Each point is reached from the start by the listed moves, each made once or not at all, plus a little noise. Say if it took an odd or an even number of moves. Then give how often each move was made.

Moves:
(1): [ 0.21 -0.44 -0.02 -0.26 -0.12 -0.17]
(2): [ 0.05  0.17  0.04  0.11 -0.62  0.27]
(3): [ 0.38  0.04 -0.07 -0.16 -0.20 -0.26]
Start: [ 0.28 -0.17  0.30  0.00 -0.28  0.02]
Points:
[ 0.56 -0.50  0.29 -0.34 -0.32 -0.14] -> odd (1, 0, 0)
[ 0.23 -0.16  0.31 -0.05 -0.21  0.04] -> even (0, 0, 0)
[ 0.98 -0.66  0.31 -0.26 -0.65 -0.41] -> even (1, 0, 1)

Moves:
(1): [-0.43 -0.24  0.51 -0.25  0.06  0.41 -0.26 -0.30 -0.41]
(2): [ 0.03  0.08  0.16 -0.17  0.29 -0.10  0.16  0.32 -0.03]
(3): [ 0.19 -0.01 -0.07  0.03 -0.61 -0.01  0.13  0.03  0.01]
(4): [ 0.02  0.07 -0.07 -0.48  0.31  0.03  0.27 -0.07 -0.21]
(5): [ 0.06  0.33 -0.53  0.36 -0.17 -0.30 -0.26 -0.40 -0.38]
(6): [ 0.02 -0.28 -0.44  0.12  0.00 -0.18 -0.02 -0.08 -0.10]
Start: [ 0.02 -0.07 -0.15 -0.23  0.11 -0.16 -0.12 -0.21 -0.26]
Points:
[ 0.27 -0.23 -0.59 -0.75  0.08 -0.44  0.42 -0.03 -0.58] -> even (0, 1, 1, 1, 0, 1)
[-0.39 -0.22  0.50 -0.65  0.44  0.14 -0.21 -0.17 -0.71] -> even (1, 1, 0, 0, 0, 0)
[-0.37 -0.53 -0.18 -0.86  0.48  0.11 -0.12 -0.64 -0.99] -> odd (1, 0, 0, 1, 0, 1)
[ 0.01 -0.08 -0.15 -0.20  0.09 -0.17 -0.13 -0.21 -0.30] -> even (0, 0, 0, 0, 0, 0)
[ 0.09  0.26 -0.68  0.13 -0.07 -0.45 -0.39 -0.60 -0.62] -> odd (0, 0, 0, 0, 1, 0)

Moves:
(1): [ 0.38 -0.14  0.15  0.06 -0.24 -0.06  0.04  0.05 -0.16  0.08]
(2): [ 0.10 -0.20  0.14 -0.16 -0.10  0.08 -0.46 -0.16  0.15  0.07]
(3): [-0.21 -0.01 -0.24  0.14 -0.20 -0.16 -0.34 -0.09  0.09 -0.10]
(4): [ 0.04  0.22 -0.14 -0.08 -0.23  0.11  0.48  0.11 -0.02 -0.25]
(5): [-0.13  0.18 -0.01 -0.03  0.16  0.00  0.26 -0.63 -0.03 -0.53]
(6): [ 0.55  0.18  0.07 -0.10  0.00  0.20 -0.26 -0.16  0.04 -0.29]
(7): [ 0.12 -0.08 -0.02 -0.26  0.47  0.08  0.13 -0.05  0.16  0.20]
(8): [ 0.03  0.32  0.21 -0.11  0.04  0.00  0.06 -0.24 -0.17  0.34]
(9): [-0.27  0.25  0.00  0.34  0.05  0.05  0.39 -0.22  0.23  0.28]
Start: [-0.04 -0.01  0.06 -0.08  0.15 -0.05  0.00 -0.10 -0.02 -0.05]
Points:
[ 0.51  0.15  0.16 -0.11  0.27  0.19 -0.25 -1.34  0.48 -0.38] -> odd (1, 1, 1, 0, 1, 1, 1, 0, 1)
[-0.15  0.46 -0.07 -0.19  0.07  0.01  0.78 -0.62 -0.09 -0.83] -> even (0, 0, 0, 1, 1, 0, 0, 0, 0)
[ 0.93  0.32  0.59 -0.41  0.02  0.19 -0.40 -1.22 -0.20 -0.34] -> odd (1, 1, 0, 0, 1, 1, 0, 1, 0)
[ 0.67  0.57  0.59 -0.09  0.04  0.25  0.00 -1.48  0.08 -0.12] -> even (1, 1, 0, 0, 1, 1, 0, 1, 1)
